Rows are points. Each copy is the shape, with its points in the same order, turned, moved and blurred by noise. Is it also mirrored, or only turned?
(in the rows, 128 means zero)

Shape (6 x 3):
[[108  91  95]
 [142 135 127]
 [157 157 166]
 [113 142 156]
 [133 137 114]
 [ 68 146 113]]
Copy 1 (6 x 3):
[[148 183 124]
 [134 121 111]
 [114  81 122]
 [ 95 122 132]
 [130 135 102]
 [ 78 177 105]]
Copy 1 is: mirrored
Copy 2:
[[ 86 101 126]
 [142 135 138]
 [168 179 145]
 [131 153 174]
 [138 125 139]
 [113  99 189]]
Copy 2 is: mirrored
Copy 3 (6 x 3):
[[ 78  92 127]
 [124 140 135]
 [172 155 130]
 [149 127 104]
 [109 137 129]
 [ 91 118  66]]
Copy 3 is: mirrored
Copy 4 (6 x 3):
[[ 82 112 127]
 [141 124 108]
 [184 142 116]
 [144 160 128]
 [130 129  99]
 [ 92 179 107]]
Copy 4 is: only turned

Shape:
[[138 120 159]
 [115 156  92]
 [ 96 100 106]
 [127 178 155]
 [133 120 141]
 [131 138 177]]
Copy 1:
[[140 115  90]
 [129 150 166]
 [ 96  93 152]
 [133 171 100]
 [138 106 119]
 [132 132  75]]
Copy 1 is: mirrored
Copy 2:
[[ 97 153 123]
 [175 144 121]
 [140 105 150]
 [136 199 127]
 [112 144 123]
 [ 94 179 133]]
Copy 2 is: mirrored
Copy 3 (6 x 3):
[[162 138  97]
 [ 85 131 127]
 [111  89 101]
 [118 184 103]
 [141 124 110]
 [160 159  85]]
Copy 3 is: mirrored
Copy 4:
[[107 154 124]
 [160 106 158]
 [102 110 178]
 [163 169 131]
 [114 136 132]
 [122 178 123]]
Copy 4 is: mirrored

Shape (10 x 4):
[[114 157  83 131]
 [113  88 139  92]
 [155 109 129 174]
 [ 91 106 140 110]
 [202 108 112 165]
 [142 154 136 102]
 [117 157 142 129]
 [118 109 130 108]
 [161 132  86 149]
 [103 131 135 123]]
Copy 1:
[[130 145  71 149]
 [113 115 127  82]
 [163  94 132 159]
 [ 93 124 122 106]
 [206  95 129 150]
 [142 169 125 124]
 [119 158 129 149]
 [120 125 116 104]
 [181 119  92 150]
 [109 137 118 130]]
Copy 1 is: only turned
Copy 2 (10 x 4):
[[163 156 134 131]
 [123  90  98  80]
 [104 108 107 181]
 [127 103 135  90]
 [101 128  60 189]
 [115 161 117 107]
 [111 146 148 121]
 [124 111 108 107]
 [148 137  88 171]
 [124 119 144 111]]
Copy 2 is: mirrored
Copy 3 (10 x 4):
[[154 111  96 107]
 [ 82  84 125 158]
 [167 121 146 172]
 [ 84  99 135 135]
 [190 114 116 210]
 [111 140  89 150]
 [121 151 113 129]
 [102 102 118 152]
 [179 111  98 153]
 [110 119 126 129]]
Copy 3 is: mirrored
Copy 4 (10 x 4):
[[114 133 120  83]
 [116  76 136 157]
 [182 139 150 132]
 [104  89 158 139]
 [204 149 109 141]
 [105 145 112 149]
 [104 149 145 132]
 [119 100 134 143]
 [164 141 104 104]
 [106 117 150 129]]
Copy 4 is: mirrored

Shape:
[[104 106 118 154 136 129]
 [103 106 105 146 110 120]
 [141 114 138 148 111 123]
 [105 147  82 119 104 159]
 [101 138  94 121 118 115]
 [139 157  74 176 170 119]
 [153  99 165 107 115 125]
 [214 103  93 109 110 132]
 [154 118  90 149 165 128]]
Copy 1:
[[119 152  94 138 126 152]
 [132 146  76 139 105 147]
 [128 119 113 152 115 132]
 [147 124  59  86 126 129]
 [161 151  86 108 109 136]
 [175 164  92 141 189 136]
 [121  96 146 136  91 146]
 [182  51 111 145 132 167]
 [159 132 108 141 168 166]]
Copy 1 is: mirrored
Copy 2, 9 rows:
[[161 117 107 141 114 120]
 [148 135 104 137  93 112]
 [134 119 146 142 116 121]
 [118 165  91 135  93 161]
 [136 164  97 121 115 130]
 [124 159  76 175 176 124]
 [136  99 167  99 121 138]
 [ 46  97 135 117 136 138]
 [118 116  92 151 162 130]]
Copy 2 is: mirrored
Copy 3, 9 rows:
[[129  99 103 147 129 117]
 [137 111  96 140 103 131]
 [154 127 133 143 103 114]
 [103 147 102 132 103 169]
 [123 138  94 107 111 135]
 [ 97 176  94 174 146  99]
 [189 114 164 120 121 133]
 [206 187 126 155 113 158]
 [142 158 104 166 150 125]]
Copy 3 is: only turned

Shape:
[[105 183 137 182  66 150]
 [131 137 134 181  93 131]
 [109 157 150 159 137 152]
 [142 139 146 110 147 130]
 [158  99 119  73 141 157]
 [112 108 155 131 118 136]
 [164 119 167 123 126 157]
 [135 122 127 107 138 116]
 [140  99 136 115 126 171]
 [122 149 134 200 119 151]]
Copy 1 (10 x 6):
[[ 96  77 102  79 102 184]
 [123  69 129 100 118 148]
 [101 114 137 106 152 158]
 [140 143 134 113 152 119]
 [199 164 151 135 143 128]
 [136 120 172 103 122 141]
 [166 120 152  87 159 130]
 [143 142 140 126 126 110]
 [178 126 160 121 141 151]
 [106  64 131 111 144 164]]
Copy 1 is: mirrored
Copy 2 (10 x 6):
[[135 166 134 111  40 162]
 [147 127 123 121  70 124]
 [160 170 136 146 106 139]
 [140 150 149 127 149 113]
 [160 116 159  91 186 129]
 [138 118 155 144 121 146]
 [176 124 185 123 126 112]
 [137 133 139 126 148 117]
 [173 109 151 117 149 147]
 [176 146 108 140  63 132]]
Copy 2 is: only turned

Shape (13 x 8):
[[169 136 103 122 120 112 115 124]
 [105 111 172 141 182 176 133  64]
 [ 79  99 129 169 108 141 143 101]
 [124 119 165 126 134 160 133 125]
 [109 147 146 143 170 134 130 103]
 [156 156 130 140 141 102 125 146]
 [ 99 110 149  87 101 104 119  99]
 [145 109 140 153 181 146 147  90]
 [155 173  85 113  94 133 115 133]
 [156 136 114 136 105 118  95 152]
 [122 110 130  96 106 108  83 122]
 [144 120 215 162 163 134 159  61]
 [124 112 127 104 117 119 147 135]]
Copy 1 (13 x 8):
[[152 105 113 141 168 136 145 121]
 [107 203 181 131 136  95 121  89]
 [ 74 119 168 162 139 121  93 103]
 [119 136 156  98 144 115 106 114]
 [123 170 159 144 123 132 131 121]
 [156 116 137 127 145 163 152 138]
 [103 109 140 140 137  69 121 152]
 [124 168 164 138 145 127 154  74]
 [161  98  83 143 140 145 111 127]
 [140  98 110 132 177 150 122 139]
 [113 117 105 132 169  93 127 161]
 [144 170 234 133 148  95 132  93]
 [112  96 133 120 123 110 140 125]]
Copy 1 is: only turned
Copy 2:
[[143 116 118 158  93 150 116 110]
 [141 164 177 115 190  99 179 105]
 [106 146 127 162 141  93 166 165]
 [126 120 158 126 157 131 131 142]
 [143 149 128 153 176 115 134 105]
 [154 112 126 175 134 140  93 110]
 [ 73 113 139 120 117  89 106 121]
 [172 138 157 144 148 101 158 108]
 [118 118 103 158  94 189 121 114]
 [137 125 127 158  97 152  86 146]
 [101 135 125 115  92 110  86 131]
 [136 126 223 162 179  84 151 106]
 [119  86 112 127 124 112 119 134]]
Copy 2 is: mirrored
Copy 3:
[[162  99 115 153 119 112 107 137]
 [168 181  99 116 141 155 211 118]
 [102 178 123 159 116 107 171 107]
 [154 141 153 131 118 144 172 121]
 [153 170 115 128 156 146 146 133]
 [161 126 144 148 147 121 104 155]
 [120 129 126  82 104 106 138 101]
 [165 142 100 146 159 133 188 146]
 [162 107 127 170 110 133  76 100]
 [150 118 142 159  94 116 100 149]
 [129 118 121 103  78 117 117 134]
 [198 176 135 108 167  96 213 133]
 [120 107 139 129 128 123 138 115]]
Copy 3 is: mirrored
Copy 4:
[[122 124 114 132  94 112 102 105]
 [183 149 165 144 185 184 127 122]
 [121 178 145 151 114 187 134 164]
 [162 132 130 129 148 146 115 162]
 [138 164 140 144 172 136 124 118]
 [122 142 108 142 128  84 122 123]
 [110 130 180  95 119 139 104 152]
 [161 129 138 168 154 156 145 103]
 [111 146  79  98  93 115  86 110]
 [124 141 108 141  91  99  85 138]
 [114 127 164 120 104 119  68 143]
 [207 151 177 139 158 133 183 126]
 [108 112 131 122 121 136 120 153]]
Copy 4 is: only turned

Shape (11 x 8):
[[146 120 122  92 132 130 101 121]
 [127 126 137 115 122 118  82  79]
 [146 136  85 133 106 160 141 110]
 [134 153 160  78 105 135  85  99]
 [129 124  85 170 137 150 117 152]
 [134 137  76 160 113 144 133 171]
 [150 152 128 100 115  91 101  95]
 [160 115  98 171  86 147 123 150]
 [126 187 153 112 119 128  95  93]
 [ 86 154 183 132 143 125 176 131]
 [104 124  84 140  88 139 131 145]]
Copy 1, 11 rows:
[[163 114 110 121 131 150 124 130]
 [144 108 113 136 133 172 145  94]
 [123 155 105 101  82 158 136 142]
 [147  89 129 111 149 198 126 115]
 [105 145  80 145  94 116 123 158]
 [ 95 155  94 128  80 118  91 164]
 [151 134 144 133 137 174 114  98]
 [112 129 111 140  48 136 111 158]
 [111 119 135 129 156 202 130 116]
 [ 70 112 169 103 163 114 154 140]
 [ 95 131  95 103  80 123 101 120]]
Copy 1 is: only turned
Copy 2:
[[129 116 108  96 127  94 113 149]
 [133  91  76 121 135  85  95 132]
 [146 136 113 116  72 134 122 110]
 [114  86 116  99 133  60  83 117]
 [125 141 120 144 113 174 128 137]
 [112 139 141 145  89 168 139 140]
 [125 115 104 136 106  61  96 148]
 [144 104 136 142  78 166 118 143]
 [109 108 119 141 127  64  79  99]
 [130 119 153 157 153  75 181  82]
 [103 104 117 129  82 150 151 129]]
Copy 2 is: only turned

Shape (12 x 9):
[[101 125 151 158 159 125 219 129 108]
 [124 101 121 147 101 133 193 118 125]
 [123 128 145 148 141 150 151 159 138]
 [104 159 132 169 123 144 133 125 124]
 [103 105 131  93  63 134 115 105 135]
 [108 109 107 153 134 104 117 139 158]
 [132  99 146 141 131 139 120 109  99]
 [147 185 117  82 163 187 129 133 114]
 [158 189 136 129 151 130 128 115 135]
 [114  98 111 155 164 107 128 107 156]
 [112 114  49 108 128 101 167 170 140]
 [125 109 147 149 167 106 158 136 108]]
Copy 1 (12 x 9):
[[156 121 116 163 164 171 188 112 152]
 [110  94  99 164 137 132 148 106 150]
 [122 122 140 126 153 156 139 118 106]
 [124 153 150 159 120 146 124 133 120]
 [ 68 135 115 134 113  59 140 122 123]
 [ 84 140 143 108 136 144 115 128 164]
 [132 157 104 124 136 113 120  92 126]
 [167 123 135  89  71 133 152 141  68]
 [174 126 158 114 110 121 116 155 119]
 [112 141 146 101 129 144 124 100 183]
 [ 74  93  92  94 108 168 151 166 163]
 [148 144 112 116 167 153 146 115 153]]
Copy 1 is: only turned
Copy 2 (12 x 9):
[[ 87 181 168 104 187 144 164 141 169]
 [124 172 129  78 156 112 180 132 148]
 [125 167 151 125 143 142 136 106 129]
 [121 155 129  96 166 157 125 131  95]
 [142 104 136  44 124  94 160  97  95]
 [116 137 105 118 166  92 116 103 115]
 [ 91 127 129 111 124 131 173 121 101]
 [152 106 157 116  86 184 105 155 140]
 [151 104 123 130 153 182 130 137 128]
 [ 85 127  91 119 163 110 127 107 141]
 [154 152 134 107 150  52 105 159 160]
 [ 87 142 147 143 165 125 159 129 141]]
Copy 2 is: only turned
Copy 3:
[[133 181 102  82 182 117 186 157 143]
 [132 120  92 112 160 155 183 149 146]
 [135 148 137 131 156 110 137 150 140]
 [121 166 104 149 143 130 134 131 107]
 [124  88 103 112 118 195 107 152 115]
 [131 115  89 138 167 117 101 119 146]
 [125 116 127  95 134 127 143 109 104]
 [126 192 184 131 101 160 122 104 159]
 [167 185 123 139 108 130 120 102 140]
 [122 122  75 107 152 101 113 103 158]
 [134 122 112 138 208 177 120 113 200]
 [148 146 118  85 176 104 144 117 133]]
Copy 3 is: only turned
Copy 4 (12 x 9):
[[141 131 155 150 132 106 140 168  39]
 [108 137 143 141 107 136 174 158  89]
 [131 155 139 129 117 139  97 149  95]
 [132 134 104 146  95 133 107 114  88]
 [138 138 130 169  99 163 173 109 169]
 [139 150 132 109  72 107 121 136 136]
 [141  96 113 142 117 147 123 158 129]
 [146 170  67 137 196 142 101 116 115]
 [125 127 101 106 157 122 100  89 102]
 [131 123 127 119  94  75 123 154 135]
 [157 204 111  89 102 105 182 157 118]
 [159 113 144 116 124 111 119 167  92]]
Copy 4 is: mirrored

Shape (16 x 11):
[[106 118 119  90  93 163 128 115 130 107 152]
 [ 56  92  95 123 116 108 107  73 151 143 113]
 [136 139 134 132 128 123 153 103 107 129 158]
 [160 148 157 116 160 126 160 118 152  98 103]
 [115 140 134  91 108 149 131 124 128 172 121]
 [ 44 119 127 124 113 111 117 113 121 122  89]
 [182 141 171  95 141 131 138  83 153  99 106]
 [141 151  89  99 127 147 145 125 124 126 122]
 [117 150 124 134 117 166 119 107 149 151 138]
 [ 66 105 100 129 108 110  64  98 110 146 112]
 [186 122 135 124 106 118 168 115 156 115  96]
 [ 83  89 114 144 117 154  98  97 100 131  89]
 [177 164 121  99 143 130 136 107 142 101 113]
 [ 67 125 119 137  75 106  77 109 119 131 112]
 [150 151 136 143 128 136 141 109 169  90 102]
 [172 111 151 123 160 112 128 147 172  98 114]]
Copy 1, 16 rows:
[[138 174  93 130 112 163 140  78  99 154 147]
 [139 171  67 168  52  99 129 120  91 190 116]
 [143 147 104 132 134 112 158 120 108 110 157]
 [187 131 140  99 145 123 145 109 118 121  99]
 [178 143 121 151 113 134 115  91 124 164 178]
 [148 160 123 188  60 132 133 118  77 170 113]
 [181 112 108 108 148 120 150  69 138 126  87]
 [172 152  94 113 124 143 101 117  94 132 151]
 [141 152 109 131 146 117 125 100  95 184 157]
 [111 140  77 199  73 134 111 129  94 179 128]
 [159 114 128  71 105 106 124  84 114 115 122]
 [129 110  97 157  71 152 149 124  72 188 137]
 [177 123 104 104 155 132 106 101 118 120 103]
 [100 143 105 192  75 120 106  97  86 163 124]
 [155 132 131  98 138 107 133  93  89 145  87]
 [145 140 146  87 128 124 138 120 159 140  89]]
Copy 1 is: mirrored
Copy 2, 16 rows:
[[148 163 127 151  96 122 101 129 156 100 123]
 [ 86 105 120 175 133 138 100  93 176 148 130]
 [150 137 150 119 134 113 125 125 113 115 162]
 [145 174 110  77 111 146 146 113  99 158 149]
 [125 112 112 108  96 139 105 127 128  91 121]
 [ 75 134 112 143 135 137 141  91 179 108 127]
 [141 180 143  74 105 151 112 124  98 174 127]
 [126 148 100 127  92 123 108 144 107 111 164]
 [144 111 126 139 103 152 134 152 130 120 130]
 [ 62 109 126 178 145 115 115 118 153 119 102]
 [137 164 136 110  83 155 120  84  69 145 154]
 [ 86 142 117 174 159 161 115 116 134 100 111]
 [125 173 120  96  90 126 122 145  91 157 153]
 [ 68 120 152 168 116 117 140 107 158 105 103]
 [131 170 130 124  92 159 160 120 108 162 149]
 [150 168  95 110 107 121 149  95  79 177 113]]
Copy 2 is: only turned

Shape, 15 rows:
[[120 122  76 157 113 119 117  87  93 144  79]
 [138  97 163 144 179 157  82 158 140 100 111]
 [113 154 153 169 111 115 149 113 107 117  97]
 [118 159 161 181 159 135  95  81  99  81  89]
 [143 111 113 164 151 134 102 139 126 127 133]
 [114 147 129 146 181 155 114 154  89  86 154]
 [115 138 109 101 123 147 104  82  82 141  96]
 [155 154 102 125 113 135 124  93  81 102 132]
 [122 138  80 164 115 164 160 100 133 132 161]
 [127 144 153 125 139  95 152 121 143  95 158]
 [ 98  91 124 107 145 120  82 111 121 134 119]
 [144 151 125 111 167 107 150  89 162 111  75]
 [130 107 125 114 119  85 115  81 122 123 107]
 [137 122 140 105 167 107 119 110  97 157 157]
 [113 153  89 127 108 112  78  89 117 164 136]]
Copy 1, 15 rows:
[[126 117  63 135 131 112 168  83 101 177 126]
 [170  76 138  93 120 137 108 165  97 135 107]
 [165 132 111 148 150 104 107  84 129 163  89]
 [190 131  81  78 129 107  92  92 100 145  85]
 [144  92 107 141 116 127 126 139 104 126 121]
 [143  95 110 120 158 112 100 139  86  79  83]
 [118 139  98  94 166 113 153  91  91 155 148]
 [127 150 114 118 132  95 150  79 103 106 123]
 [141 156  76 178 150 138 161 127 126 104 119]
 [143 115 136 130 148 114  98 114 176 105 112]
 [121  84 109  91 153 158 130 119 117 148 148]
 [143 132 103  86 140  73 136 144 178 164 117]
 [130 106 107 100 132 122 143  80 157 163 154]
 [126 100 120 123 160 103 104 115 123 114 182]
 [ 84 142  74 123 127 143 122  97 114 147 156]]
Copy 1 is: only turned
Copy 2 (15 x 11):
[[ 97 150  94 138 144 117 167  82 126 117 186]
 [145 158 148 156 137 183 129  90 124 178  82]
 [ 91 119 166 123 161 113 169 121 128 137 145]
 [ 79 165 192 169 168 133 142  81 147 155 144]
 [148 166 126 143 125 128 147 102 116 168 127]
 [130 188 159 164 148 158 125 158 108 182 140]
 [ 96 161 101 119 165 151 115 104 144 114 177]
 [110 186 145 126 143 115 125 130 127 100 164]
 [146 156 129 116  95 104 157 145 158 152 185]
 [158 119 175 146 153 105 118 150 128 132 125]
 [136 122 102 149 151 159  98  86 116 144 151]
 [147 129 135 167 185 123 156 113 185 103 119]
 [136 119 123 140 162 117 118  83 121  99 152]
 [165 157 124 118 189 122  93 119 116 150 146]
 [100 146  79 134 139  87  95 106 129 140 169]]
Copy 2 is: only turned
Copy 3 (15 x 11):
[[118 110 104 177 167 149 103  67  93 140  81]
 [163  95 114 109 132 155 170 170 121 164 106]
 [ 88  97  86 141 116 116 131  99 127 120 100]
 [117  83  95 154 134 137 148 131 158 114  42]
 [145 103 140 139 134 123 122 133 100 163 101]
 [122 153 145 145  95 132 149 169 122 144  71]
 [113 131 114 155 154 186 112  91  91  93  85]
 [131 149 128 166 132 129 120 104 103  84  90]
 [116 122 129 208  99 127  83 118 116 129 133]
 [ 94 132 130 124 137 107 125 151 150 117 141]
 [119 128 111 119 173 178 108 143  98 149 104]
 [115 108 134 157 189 153 150  93 173 122 138]
 [117 111 106 131 196 138  99 112 110 115 118]
 [ 96 122 171 129 160 148 123 144  88 117 111]
 [116 119 147 129 147 167  63  89 107 121  91]]
Copy 3 is: only turned
